Each row is a point. The last column is the point's height on a tilted bowl or saddle (a function of degree 2), plus a little noise. Count its main directions that bend up, bend down and stay straight.

Points, 10 rows:
[[ -5 -12 -12]
 [  3 -41 -27]
 [-17  59 -43]
 [-21  33 -16]
 [ -7  33 -23]
 [  9  22 -24]
 [-28 -33 -48]
 [ 52  -4 -31]
 [  7 -25 -13]
 [ 51  -6 -28]]
Directions: 0 up, 1 down, 1 straight

Points, 18 rows:
[[  1   6 -10  19]
 [ 24   7 -15  28]
 [ -9  -7  27  28]
 [-21   0   9  21]
 [ -5   8 -10  20]
 [ 11 -17 -17  25]
 [ -8  19 -16  27]
 [-37  -1 -23  31]
 [  3  15  -7  22]
 [-60  11   4  45]
 [ 13  -3  15  22]
 [ 40  -1  11  33]
 [ -9  -9 -39  38]
 [ 46   4  24  43]
 [ 39   6   7  33]
 [  1  11   6  21]
 [-11  12   7  22]
 [  3 -25   5  23]]
Directions: 3 up, 0 down, 0 straight

Points:
[[ -9 -17  -3   6]
 [ 12  22  40 -16]
 [-15   5   7  10]
 [ -4  -3  -8  12]
 [  1  44 -25 -21]
 [-18  -2 -14   7]
 [ -2  -6  -3  12]
 [-15 -23  -7  -1]
 [-12  -4  21   5]
 [ 31  31 -56 -60]
 [ 28   8  -5   0]
 [ -3 -24  15  -2]
 [ 36  17 -37 -31]
 [ 27   1  22  -6]
 [ 31 -15  21 -14]
 [  2  -5 -60 -39]
 [-37  12 -43 -32]
 [ 16  -3  41 -15]]
Directions: 0 up, 3 down, 0 straight

Points (25 x 5):
[[ -7   2 -11 -14   6]
 [-24  -6 -20   3  12]
 [  6 -17 -18  17  11]
 [-11   6  -6   4   5]
 [  7  -4   4  26   9]
 [-38 -26   2  -2  22]
 [  0 -19 -13  27  13]
 [-11   5  -9 -19   7]
 [ 17 -36 -60 -26  60]
 [ -7  14 -24  12  11]
 [-20 -21 -28 -20  20]
 [ 10  19  -2  16   8]
 [-36   8 -16   1  16]
 [  0   6   3  11   5]
 [ 14 -16   8  15  10]
 [ -1  -3  -5 -21   6]
 [-23   9  32 -16  17]
 [-17  17  -7  -8   8]
 [ 25   7  -3 -26  12]
 [-28  16  -6  -5  11]
 [-18 -12  10  36  20]
 [-26   9 -14  -8  11]
 [  1   8  28 -22  11]
 [ 32 -47   4  -4  29]
 [ -8 -10   1  10   7]]
Directions: 4 up, 0 down, 0 straight

Points (25 x 5):
[[ 20  18 -25   6  14]
 [-12 -60 -26   6  58]
 [ -7 -10  14  -6  12]
 [ 23 -16 -24  -9  16]
 [-25 -15  10 -14  14]
 [ 15 -13 -44  -9  35]
 [-24  27  15  -2  35]
 [-21 -21 -26 -24  26]
 [ 34  -2  -5 -16   4]
 [ 11 -16 -21   1  13]
 [  3  -1  10  12  11]
 [ 42  -1 -29 -10  14]
 [-15 -35   0  25  25]
 [-29  36  -9  23  47]
 [ -2   6 -29  26  25]
 [ 14  28 -15  32  33]
 [  4 -35  -9  11  24]
 [ -5  11   8 -10  11]
 [ 26 -52 -11 -19  60]
 [-11 -17 -22 -25  22]
 [-22 -16   1   6   7]
 [ -2  -2   9  -3   8]
 [ -7 -18  -3 -28  18]
 [  1   2  -4  -6   4]
 [ -2 -11  -9  -5   5]]
Directions: 3 up, 0 down, 1 straight

Points, 42 rows:
[[ 25  14 -28   6   3   4 -17]
 [-32 -17  31 -27  12  28 -16]
 [ 24 -39  14  19  14  14   3]
 [  6  17   0 -10 -11   2 -10]
 [ 10 -19  44  -6  22  18 -10]
 [-38  23   4 -26 -38  -7 -16]
 [  4   8 -55   7   0 -25 -22]
 [-48  -4 -21  15   9 -10 -10]
 [ -2  22 -26   6 -14  30 -20]
 [  0  -5   7 -10  13 -18  -6]
 [  0 -30  -2   8  -8  22   2]
 [-20   3  25  26 -16 -36 -11]
 [-39  58  -8 -60  -4  29 -60]
 [ -6 -25  -1   5 -24  28  -4]
 [-27 -17 -48 -14   1  53 -13]
 [ 21  -7  21   9   0 -18 -14]
 [  1 -43  13 -15   0  -2  -6]
 [ 14  10   8  12 -39  -7  -4]
 [  2 -13  14 -24  11  -2  -8]
 [  7 -19   3  -6  -1 -34 -14]
 [ 15 -12 -12 -24  -4   5 -11]
 [ 13   7  17  39 -12 -33 -16]
 [-18 -12 -22  -3 -22  18 -10]
 [-22 -19 -32  23 -43  19 -16]
 [ 14 -14 -12 -16   1 -21 -12]
 [ 37  -9  14 -30 -26 -21 -30]
 [ 44  39   2  -4 -12  -4 -31]
 [ -6 -13  30  17  10  29  -5]
 [-12  -1   0 -40   8  10 -14]
 [ -4  38  -6  -2   8 -14  -5]
 [-19   9  -3 -17  23  -7  -1]
 [ 28  12   0  -4  11  11 -14]
 [ -4   0  28  33 -23   2 -10]
 [ 34  11  24 -43  11  -4 -35]
 [ 27   0   6  28 -19   5 -14]
 [-21  11 -10  -7  14  -8  -2]
 [ 10 -31  21 -23  27 -42 -28]
 [  5  40 -15 -12  10  18 -18]
 [ 51  26  -3   7  -8 -10 -33]
 [  6   0 -18   5  18  10   2]
 [  0   8  -8  23 -21  -6  -5]
 [  4 -12   2 -42 -11 -13 -23]]
Directions: 1 up, 4 down, 1 straight

Points, 38 rows:
[[ 18  11  42  21   1   0  54]
 [-21   8  27  -2 -38  37  53]
 [ -1   3   5   6  22  27   1]
 [ 10 -17 -14  32  18  14  47]
 [  5   5 -18   3  -4   1  11]
 [-26  21  -3  16  -2 -17   9]
 [  7 -17  24  21 -14   2  36]
 [  4 -16  -2 -32  -1 -11  27]
 [ -2  13  -6  -9   2 -60 -51]
 [-29  23  20 -22   5   3  35]
 [ -1 -17 -32  -5  25  -1  46]
 [ 10 -16  11  12  -2 -32  -9]
 [ -8 -17 -16  -6  12  -5  24]
 [ 22   1 -25   6   0 -10  26]
 [  0  -6  11   1   1   2  10]
 [  2  34 -15 -14 -26   8  21]
 [ 41   5  14 -18 -11   8  30]
 [  7   5  -4 -20   8   0   7]
 [ -4  16 -22 -12 -24 -16  15]
 [ 19  -3   7   5  13 -11  17]
 [ 16  18   4   6   5  34 -12]
 [ 10  32 -15   3 -18   8  19]
 [  9  31 -28 -32  25  37 -43]
 [ -5   4   7  18  -8  -1  14]
 [ 20 -19  10  19 -40   4  60]
 [ -4 -10  26  19   2  -2  28]
 [-23 -34  -3 -30 -43 -31  50]
 [ 20 -14  29  12   9 -41  -2]
 [ -7 -25  -9  -7   7   9  19]
 [ -5  10   6   8  -8 -10   3]
 [-13 -13 -15  -5  36  38 -10]
 [-28   2  19 -13   0 -12  22]
 [  9 -27  -2  -3   9   7  19]
 [ 22  10  -1 -21  24  -9  30]
 [ 16   6   6   1  -7   5   9]
 [-10 -22   4   2   6  -7  20]
 [ 18   8  14  -8 -10 -30   0]
 [  7  14  -6  -8  -4 -16   3]]
Directions: 5 up, 1 down, 0 straight

Points, 65 rows:
[[-15   9  -2 -19  17 -14 -14   8  17]
 [-41 -10  -3  -7  40   1 -23  10  33]
 [ 17 -20  -7   4 -42 -13  14   1  15]
 [ 60  21   8  -9   5  12   1  23 -15]
 [ -2  -5  34   1 -29  26 -42 -35  35]
 [-11  17  11  -1 -16  -2 -14   3   5]
 [ 16  16  13 -40  -2  -6  24 -16  38]
 [ -2  11  13   2 -17  -8  24   7   5]
 [ -1 -10 -11   4 -38 -40   9 -36  23]
 [ 10   1  39  35 -43  -2 -14  -5  30]
 [ -9 -21  26  -7   5   9  -7  29  14]
 [ 10  15 -24  -9  11  -9 -45 -27  23]
 [ 10  -8  15   6  -2 -17 -10 -13   3]
 [  0  30  -9  16  20 -34 -10   4  25]
 [ -9   2 -18 -15  28 -16  16  16  21]
 [  1  14 -21  -3  33  -7 -14  17  20]
 [  6  -1 -31  44 -11  -2  49 -41  35]
 [ 13 -20  -4  -3  55  31 -19   5 -22]
 [  3   2 -15  -3  12  10 -10 -16  -4]
 [ -4 -35   7 -32  27 -33  29 -33 -18]
 [ -2  -3 -32  13 -34 -12  -4  -9  16]
 [-13 -10 -12  42   4 -24   7 -14   9]
 [-21 -23  18   9 -17  -3  20 -26 -10]
 [  4  -7   3   4  -3 -10 -11  -5  -1]
 [-30  21 -16  21   9  10  -4 -15  25]
 [ 25   5  19  -8  -3 -23  15  -9  17]
 [-13 -22  28 -25 -26  26  16 -14  21]
 [-13  36 -23  34  -2  15  18   3  34]
 [  7  -5  12  -1 -21  26  -6 -20   3]
 [ 22  -8   3   0  15   8  30  -9  -4]
 [-23   4  -4  -1 -12  26  17  -7  15]
 [ 12 -26 -10 -23  12   5   1 -30 -18]
 [ 10  25  20  27  -6 -24 -15 -38  38]
 [-30  22  14 -16   0  25 -12  11  30]
 [  5   9  10  -5  11  -6 -31 -15  13]
 [ 29 -24  26 -12  39 -36 -33  10  46]
 [ 19  -3   1   2   3 -28 -32   3   8]
 [ -3   8   7  27  -8  17  15 -11  10]
 [ -9   9   6  14  -3   3 -14  23   2]
 [  3  -6 -37   4   9  10   1  28   8]
 [-28   7   1   7 -14 -28  -6  11  -6]
 [  8  -3 -19   6 -17   5 -28 -30   5]
 [ 13  23 -11   5 -14 -16  19  -3  12]
 [  6 -15 -34  28  46  14  -6  24  16]
 [ 16 -22   6  -7  13  22 -14  -2 -21]
 [-14  -9  16  -4   1  14  -6  13   6]
 [  0 -14  33  10 -41 -17  27  -8  15]
 [ -9   5  15  17  14   4   9  -6   6]
 [-27  22  15   4  16   2 -17   3  26]
 [-14  -8  -5 -21 -18   7   4   4   8]
 [ 23  16   4  -9 -32 -13   0 -22  21]
 [ 19   5  -7 -47  16  16  16 -10  23]
 [  6   3   8  -6 -20  13   6  13   2]
 [ -7  30  -5  16 -31 -14  -4  -1   3]
 [ 11  -8  16 -14  31  23   8  -1  -3]
 [ -1   6  19 -23  28  -3  -8  -7  21]
 [-17  -1  15   0 -22 -35   0  -6  -4]
 [ -2  43 -25  -6  14 -15 -31 -40  60]
 [-11   3 -16   7   3 -22 -15   4   7]
 [ 17  -2   3   2 -25  -1  -8  -3  -2]
 [-14 -24  27  -4  -6 -27  -3 -35  -4]
 [-22  15  32 -35  24 -36  27 -39  22]
 [  6  -8   9  10 -17   6 -29  32  -7]
 [ -8  21  18  29  29   8 -16 -12  27]
 [ 32   9 -28 -27  12  -6  29 -35  31]]
Directions: 6 up, 2 down, 0 straight
